Each row of a before or after table is a point. One or more steps were done to the points. Then noise was added and the rows were shuffled. The steps act on columns, c1 being the first. What was done? A step turns or swaps two columns, mirrors them in a line or flattens them onto one, adds a multiple of one to another, or multiplies or shifts one. Angles are multiples of 10 degrees, from the lower column toward the higher: turns from -170 to 170, lines from 10 to 170 but not 90. Use the fewest steps. Two steps may share a column if one is a turn and the other turns, adds or multiplies; they go together, in the order done. Otherwise the lowest column goes first.
(in the rows, 128 means zero)

Before:
[[137  71 114]
 [138 152 122]
 [123 127 144]
 [ 83 106 126]
 [111 117 156]
 [128 102 170]
 [142 153  77]
 [130 159 160]
 [164 151 164]
 [141  73 116]
 [179 123 116]
 [108 139 138]
 [ 94  98 113]]
After (13 x 3):
[[165 100 111]
 [185 146 113]
 [181 149 116]
 [156  86 126]
 [ 96 125 161]
 [154 133 172]
 [143 116 155]
 [124 122 145]
 [124 175 115]
 [124 105 142]
 [100 136  77]
 [ 97 158 165]
 [103 132 124]]
Steps: turn c1 and c2 by 100 degrees

Before (14 x 4):
[[136 143 136 131]
 [115  67 125 132]
 [ 89 131  91 157]
 [149 105 125 122]
 [114  87 118 168]
 [ 69 146  90 127]
 [ 78 129  94 156]
 [172 117 106 100]
 [138 128 135 109]
 [126  97 121 165]
 [158 103 131 122]
 [ 93 106  87 139]
 [140 100 135 108]
 [ 97  95 142 157]]
After:
[[107  95 142 128]
 [121  98 120 126]
 [ 64 105  88 128]
 [143 128 135 128]
 [ 53 128  94 127]
 [ 63 131  90 127]
 [143 101 135 127]
 [159 104 130 128]
 [147 103 125 128]
 [ 44 147  88 127]
 [107  87 117 128]
 [156 117 106 127]
 [112  67 125 127]
 [144 143 135 129]]
Steps: add 0.7 times c3 to c1; multiply c4 by 0

Before, 8 rows:
[[128 129  98  86  66  73]
 [128 139 141 121 122  95]
 [130 144 182 110 109 169]
 [155 116 126 119 130 137]
 [140  80 147 121 119 160]
 [127 124 104 105 134 144]
 [136 163 142 170 112 171]
 [ 74 121  56 131 101  82]]
After, 8 rows:
[[ 64 129 100  86 129 106]
 [123 139 141 121 124 113]
 [112 142 184 110 128 145]
 [117  79 146 121 141 141]
 [135 123 103 103 129 132]
 [129 116 125 118 157 132]
 [103 121  55 131  71 110]
 [112 161 143 170 137 146]]
Steps: swap c1 and c5; multiply c6 by 0.4

Before (14 x 8):
[[ 89 152  87 102 144 101 119 125]
 [122 168 148 153 136 157  79 118]
 [135 151 162 111 111 140  89  84]
 [135 168 136 149 133 150  91 116]
 [ 68  99  98 106 161 125 102 111]
 [157 149 134 100 106 150  97  98]
 [136 158 101 164 165 159 131  86]
 [ 55 130  77  93 109  94 173 119]
 [ 99 148 142 109 167 125 130 113]
 [ 87 114  95 123 142 147 144 146]
 [ 45 115 114 128 132 110 131 124]
 [109 105 131 138 160 102 120 126]
 [157 165 141 111 118 141  93 115]
 [130 148 116 119  85 113  97 106]]
After, 14 rows:
[[105 177 136 135 131 151  91 115]
 [107 179 147 140 134 156  80 119]
 [131 174 141  95 120 138  94 114]
 [141 163 162 115 112 140  87  84]
 [197 139  77 174 109  95 173 121]
 [137 158 118 122  81 113  97 107]
 [127 113 129 152 158 100 122 121]
 [140 159 134  89 106 150  95 102]
 [160 157 142 144 168 126 131 114]
 [173 110 103 168 162 127 104 110]
 [171 122 117 199 131 109 129 127]
 [ 95 165 101 137 169 160 128  85]
 [169 161  86 149 145  99 120 126]
 [155 126  94 162 144 146 143 143]]
Steps: mirror c1 and c4 in the line at 120 degrees; shift c2 by 10

Before (8 x 9):
[[145 148 144  82 109 129 121 154 108]
 [162 158 121  99 131 148 119 119  81]
 [169 107 135 158  96  93 152 128 100]
 [144 118 128 174 100 125 131 165  95]
 [173  95 107 128 108 125 130 160 101]
 [ 93 124  91 101 181  99 120 142 121]
 [ 88 128  67 111 145 104  99 121 151]
 [ 76 138  61  96 165 121 150 131 154]]
After:
[[144 148 138  82 111 126 120 152 105]
 [159 158 124  99 129 149 118 120  82]
 [168 105 132 157  94  95 152 129 100]
 [ 77 136  81  95 166 121 149 134 153]
 [175  96 112 128 108 123 131 161 100]
 [ 92 124 106 100 180  98 122 144 122]
 [ 89 129  84 110 145 104  98 120 152]
 [146 119 126 175  99 125 131 164  94]]
Steps: multiply c3 by 0.7

Before, 8 rows:
[[154 155 105 117 101  78 164 114 106  83 137]
 [104 135 136  76 119 116 122  96 102 162 176]
 [144 137 141 114 128 138 164 130 112 139 119]
 [152 147  93 126  96 142 168 123 178 135 117]
 [ 78 111 108  88 163  94 110  92 115 130 152]
 [136 159  98  95 108 128 144 151 130 141 103]
 [128 113  86  68 166 130  92 124 181  91 129]
 [106 103 152  56 170  83 120 149 135 159 126]]
After (8 x 11):
[[ 78 128 130  85 141  92 121  92 152 131 139]
 [136 163 100 103 121 127 154 151 109 140 110]
 [153 156 107 138 115 141 166 124  83 134 152]
 [153 154 106 129 117  75 166 113 151  81 120]
 [128 141 119  60 143 130 115 124  88  91 164]
 [103 130 127  77 126 117 139  97 175 162 148]
 [105 100 149  57 147  84 146 150 124 159 132]
 [144 127 129 126 129 141 166 130 135 139 109]]
Steps: flatten c2 and c3 onto the line at 140 degrees; turn c4 and c7 by -20 degrees; multiply c5 by 0.4; mirror c9 and c11 in the line at 70 degrees

Before:
[[134 134 115 157 114 107  99 141 114 124 199 138]
 [130 185  99 107 145 134 105 125 115 123 151  99]
 [ 80  99 147 105 152 128  90  51 117 109 102 187]
 [160 140 125 137 143 144 151 112 135 123 175  74]
 [ 77  98 150 162 104 122 144  87 148 118 120 134]
 [155 151 145 148  86  98 106 108 110 118 153 114]
 [ 97 102 147 125  71 115 125  91 167 111 164 112]
 [166 128 106  86 139 119 147  73 151 130 133 114]
 [150 113 120 131  95 142 103 142 110 119 153 106]
 [123 126 162 115 147 113  59  98 135  69 119 175]
 [105 115 184 129 105 128 100 104 144 144 145 153]
 [122 134 124 173  75 139 137 127 174 136 151 132]
 [129 145 135 107 119 131 153 122 119 104 150 142]
 [101 103 164  98 152  75  81 108 139 107  92 167]]
After:
[[107 134 116 109 115 106  99 141 113 125 200 138]
 [125 152 144  96  87  96 106 109 110 119 152 114]
 [ 85 134 124 111  75 139 138 127 175 135 150 133]
 [137 139 124  97 141 143 151 112 136 122 176  75]
 [149 146 135 139 120 129 153 122 119 104 150 140]
 [139 103 163 167 153  74  81 111 138 109  92 166]
 [118 105 149 155  71 115 124  93 166 110 165 112]
 [137 115 120 107  95 142 102 142 109 120 154 104]
 [136 126 164 137 146 112  58  97 135  70 120 176]
 [115 116 182 149 104 126 101 106 145 143 145 155]
 [ 72  98 149 156 103 123 144  87 148 120 119 135]
 [122  96 146 181 152 127  88  51 117 110 103 186]
 [185 128 105 116 140 121 147  72 150 128 131 113]
 [146 185 100 138 145 137 104 123 115 123 151 100]]
Steps: mirror c1 and c4 in the line at 150 degrees

Before, 8 rows:
[[112 143 109 117 119 148 116 141 132 110 106 147 187  90  82 133 143  92]
 [138 140 141  67 114 116 135 167 164 168  79  91 110 124 120 152  86 160]
 [ 85 113 110  83 112  88  90 128 121 130 155 116 131 115 135 158 130 109]
 [100 143 139 141 136 199 134 165  98 114 158 103 145 128 146 112 135 118]
 [107 135 107 109 122  95 119 137 146 167 107 194 146 163 110 157 119 132]
 [134 128 140 100 135 184 152 159 111 124 145 110 126 158 183 132 135  85]
 [ 98 110 121 106 121  73 120 168 134 138 124 136 108 137  99 150 144 115]
 [ 92 154 169 137 163 178 117 148 138 135 150  85  86 167 187 104 163  84]]
After (8 x 18):
[[ 85 111 106 168 115  87  93 124 124 129 157 118 130 114  74 162 112 106]
 [ 97 111 124 142 121  74 120 168 134 139 125 132 111 138  42 150 106 113]
 [ 97 143 139 112 138 197 133 161  94 113 157 101 146 127  88 113 127 119]
 [ 93 153 170 108 161 177 118 148 137 134 152  84  84 168 126 105  98  92]
 [113 144 110 132 121 146 115 144 134 108 108 143 190  91  24 133 110  97]
 [133 124 142 152 133 186 155 160 109 122 144 107 126 158 120 129 114  86]
 [109 136 104 146 123  94 119 140 147 163 103 197 147 160  50 155 131 132]
 [139 142 139 202 114 115 138 166 162 168  80  93 110 126  63 153 145 157]]
Steps: turn c4 and c17 by 160 degrees; shift c15 by -60

Before:
[[131 121 115  90 144 140 152 137 129  99 109  99 106 168 170 130 131 138
  152 112]
 [156 126  91 131 148 141 156 158 106  80  62 122 148 167 162 153 152 151
  141  89]
 [164  75 133  89 106 131 141 111 161 129 135 124 123  85  77  97 100 130
  106 144]
 [ 77 138  91 114 108  98 168 142  88  79  96 115 118  96 118 116 120 147
  152  86]
 [138 134 124  73 118 101 126 129 117 128 115 130 103 155 147 143 165 166
  128 122]
 [143  85 139 124  70  90 143 106 148  91 103 168 167  92 111 137 107  86
  162 146]
 [156 110 125 100  64 113 107  90 166 119 150 145 145 111  70  80 115  92
  120 171]
 [154 107 132  66  86 136 132 136 135 140 122 111 135 150 117 118  97 132
   91 159]]
After (8 x 20):
[[135 109  96 113 133  98 153 142 117 107  95 113 180  97 151 117 122 174
  167 115]
 [107 144 152  90 123 140 151 137 158 116 109  99 133 167 166 130 133 146
  152 125]
 [100 118 140  71 128 101 128 129 148 126 118 129 128 155 142 143 165 156
  126 152]
 [113 145  92  89 182 131 105 110 191 128 134 124  98  86  93  95  99 118
  141 141]
 [136 144 128 131 117 141 142 156 138 106  64 122  95 168 178 153 153 172
  156 120]
 [134  93  81 100 182 112 121  91 196 124 151 146  97 112  93  79 114  73
  107 127]
 [126 110 123  67 171 136  92 137 164 133 121 111 101 150 119 117  97 107
  132 151]
 [159 111 122 124 199  90 163 105 177 112 104 168  99  91 109 137 107  87
  143 107]]
Steps: turn c1 and c13 by -110 degrees; turn c2 and c5 by -130 degrees; turn c3 and c15 by -50 degrees; swap c7 and c19; shift c9 by 30; multiply c10 by 0.4; turn c18 and c20 by 50 degrees

Before:
[[129  98 144 151 119 148 100 129 140 102 149  85 145 105 129  66 127  85
  144 111 137 120 130 140]
 [ 88 137 112 126 118  89 170  97 167  99 143 121 134  80 151 109 107 159
  130 102  83  93  98 134]
 [ 67  85 116 102  99 151 123 162 168  75 102 121 114 144 145 101  76 112
  104 115  91 150 146 158]
 [119 157 183 119 136 117 186 147 139 102 107  94  91 146 165 141 129 150
  172 144 100 154  94 111]
 [127 144 135 165 127 107  99 134  93  85 136 154 111  75 110  87 109 147
  113 136 126  78  94 142]
 [ 99 149  99 149 138 151 122 133 152 108 158 106 104 138 113  78 157  88
  101 135 105  97  77  94]
 [ 93  88 152 113 132 115 102  78 150 155  92 131 138 121 169  76 150 130
  167 161 121 142 130 139]
 [142  81 161 154 158  97 178 105 150 153 121 152 126 137 136 101  96  99
  158 152 100 160  86 107]
 [105  88 103 159 115 140 166  79 130  77 144  94  94 109 120  92 132 128
  156  94  79 137  92  87]
 [ 88 125 157 142 156 114 141  86 159 154 148 155 149 117 126 109 131  83
  110 111  81  97 156  86]
 [132 138 135 143 169 168 183  99 165 137 113 126 130 135 122  93 122 105
  150 161 146 149 141  92]
 [120 160 163 158 162 107 113  84 122 119 100 128 125 156 144 102 136 139
   90 130  69 120 132 147]
 [111  80 133 120 105 169 111 153 117 125 107 138  98 148 107 141 131 106
  117 118 152 107  81 143]
 [145  81  96 190 120 140 100 156 154 144 149 149 107 136 112 128 140 157
  164 148 144 143 111 123]]
After:
[[126 136 137 126 182 151 183  99 163  92 110 124 126 135 142  91 123 104
  147 159 148 150 145  92]
 [127 143 138 118 132  79 102 135  93 133 135 153 109  76 164  89 111 145
  114 134 129  75  95 140]
 [105  83 102 122 107  85 165  80 128 102 141  95  95 107 162  94 132 126
  157  93  82 133  92  84]
 [ 94 148  98 121 143 116 125 133 151 100 157 104 105 141 152  78 157  88
  100 135 107  98  79  94]
 [146  82  98 121 125 147 101 151 155 124 146 152 108 136 193 128 139 161
  161 149 144 144 115 122]
 [ 64  85 117 140  94  87 124 161 167  90 104 122 110 146  98  99  75 110
  104 113  88 149 149 160]
 [122 157 182 164 144 100 184 153 138 132 108  93  94 147 108 139 130 148
  172 142 100 154  93 111]
 [130  98 146 132 113 112 102 128 140  98 150  86 143 106 151  62 127  84
  144 110 138 120 133 142]
 [ 90 124 157 129 149 150 142  85 159 150 147 156 152 119 141 108 131  86
  109 113  80  97 155  88]
 [ 93  86 151 165 140 148 100  76 148 151  95 131 140 118 107  73 150 129
  166 160 122 140 131 138]
 [140  81 159 138 162 140 180 100 153 166 119 153 127 139 151 103  96  96
  159 151 102 160  83 106]
 [ 88 138 114 150 109  87 169  98 164 155 139 119 135  79 122 108 107 157
  132  97  79  89  99 134]
 [116 159 160 149 161 116 116  84 122 149 101 128 121 156 157 102 137 138
   91 128  67 118 133 147]
 [113  76 133 104 100 135 113 153 114  92 106 138  96 150 124 144 130 103
  114 119 152 107  80 141]]
Steps: mirror c4 and c15 in the line at 40 degrees; add 0.3 times c20 to c5; turn c6 and c10 by -70 degrees

Before (12 x 32):
[[115 137  96 162 105 156  74  62 106 135 125 158 156 107 114 143 117 111
  102 170 172 108 177 129 109 134 119 151  77 142 170 135]
 [139 143  88  90 152 122 134 120 160 122 104  92  85 103 137  96  95 168
  134 115 145 153 187 122 173 144 147 119 127 104  99 151]
 [127 151 103  97 159 145 146 155 118 134  96 118 109  95 144  81 134 148
  113  96 135 157 164 147 149 159 112 142 138  91 133 126]
 [151 166 106 125 155 170 150 133 144 153 109  80 113  91 127 115 105 160
  120 118 120 172 138 127 146 146 126 146 118 119 123 112]
 [149 119 149 129 172 132 112 144 129 103 104 105 118 155  88 114  97 116
  158 113 141 118 135 185 139 116 174 118 124 148 137 160]
 [141 114 138 123 141  93  96  98 117  90 112 127 148 157 106 156  92 143
  135 115 167 121 140 107  87 135 155 116  78 155 154 152]
 [114 142  86 144 105 153  90 127 115 150 144 114 133 103 132 114 156 163
  109 135 120 136 164 105 152 128 123 184 121 121 145 103]
 [123 100 115 154 117 102 103  95  99 124 118 161 175 113  73 139  82 137
  125 160 165 136 138 111 115 127 145 157  84 136 154 164]
 [124 126  84 153  91 136 100  86 123 153 110 172 141 139  96 157 112 131
   88 149 141 113 145 121 111 143 123 141 132 138 163 148]
 [174 137 137  92 135 159 143 147 167  94  94 150 104 131 122 123 135 101
  142 142 126 146 103 179 150 113 154 158 123 119 124 109]
 [115 130 108 153 147 106  94  76 101 132 140 147 141 146  79 156 129 121
  104 179 146 109 159 110 103 121 113 138  86 119 150 157]
 [179 104 137  98 153 144 144 122 129 100 113  92 112 112 137 115 116 104
  136 117 136 136 107 149 122 101 159 155 142 146 123 162]]
After, 12 rows:
[[174 138 136 164 135 159 109 148 167  94  94 151 114 131 122 122 135 102
  170 142 126 146 103 179 149 105 154 158 123 118 123 143]
 [114 142  86 112 104 154 103 127 115 150 144 114 128 103 132 114 156 163
   71 135 120 136 163 105 152 133 123 184 121 121 145  89]
 [148 119 150 182 172 132 160 143 129 103 104 106 116 155  88 115  98 116
  218 113 141 118 135 146 139 118 173 117 125 149 137 113]
 [139 143  87 110 151 121 150 121 160 122 104  91 143 103 138  96  96 169
  146 114 146 153 187 162 172  85 147 119 128 104  98 134]
 [124 100 116 122 116 102 163  94  99 124 118 161 127 114  72 140  82 137
  119 160 165 136 138  98 115 174 145 157  85 136 154 103]
 [115 137  95 141 104 157 134  61 106 135 125 158 135 107 115 143 119 110
   50 171 172 107 177  96 109 156 119 152  76 142 171  73]
 [179 104 138 137 153 143 162 122 130 101 112  91 101 113 137 115 116 105
  152 116 136 136 108 164 123 112 159 155 142 146 124 143]
 [141 114 138 107 141  93 152  98 117  91 111 126 135 158 106 155  92 143
  149 116 167 121 140 125  87 148 154 115  78 154 153  95]
 [114 130 108 119 147 106 157  76 100 131 140 147 121 145  79 156 129 120
   56 179 146 110 160  99 103 140 113 139  86 119 151  94]
 [125 126  84 130  91 136 148  86 124 154 109 173 143 140  96 157 112 130
    8 148 141 114 144 102 111 141 124 142 133 137 163 100]
 [151 166 105 127 155 170 111 133 143 154 108  80 146  91 126 114 105 160
  105 118 120 171 137 130 146 113 126 146 118 120 124 150]
 [127 151 103 135 159 144 127 155 118 133  96 119 160  95 144  81 134 149
   83  95 135 157 163 164 149 109 113 142 138  91 132 147]]
Steps: turn c4 and c24 by -70 degrees; swap c7 and c32; swap c13 and c26; multiply c19 by 3
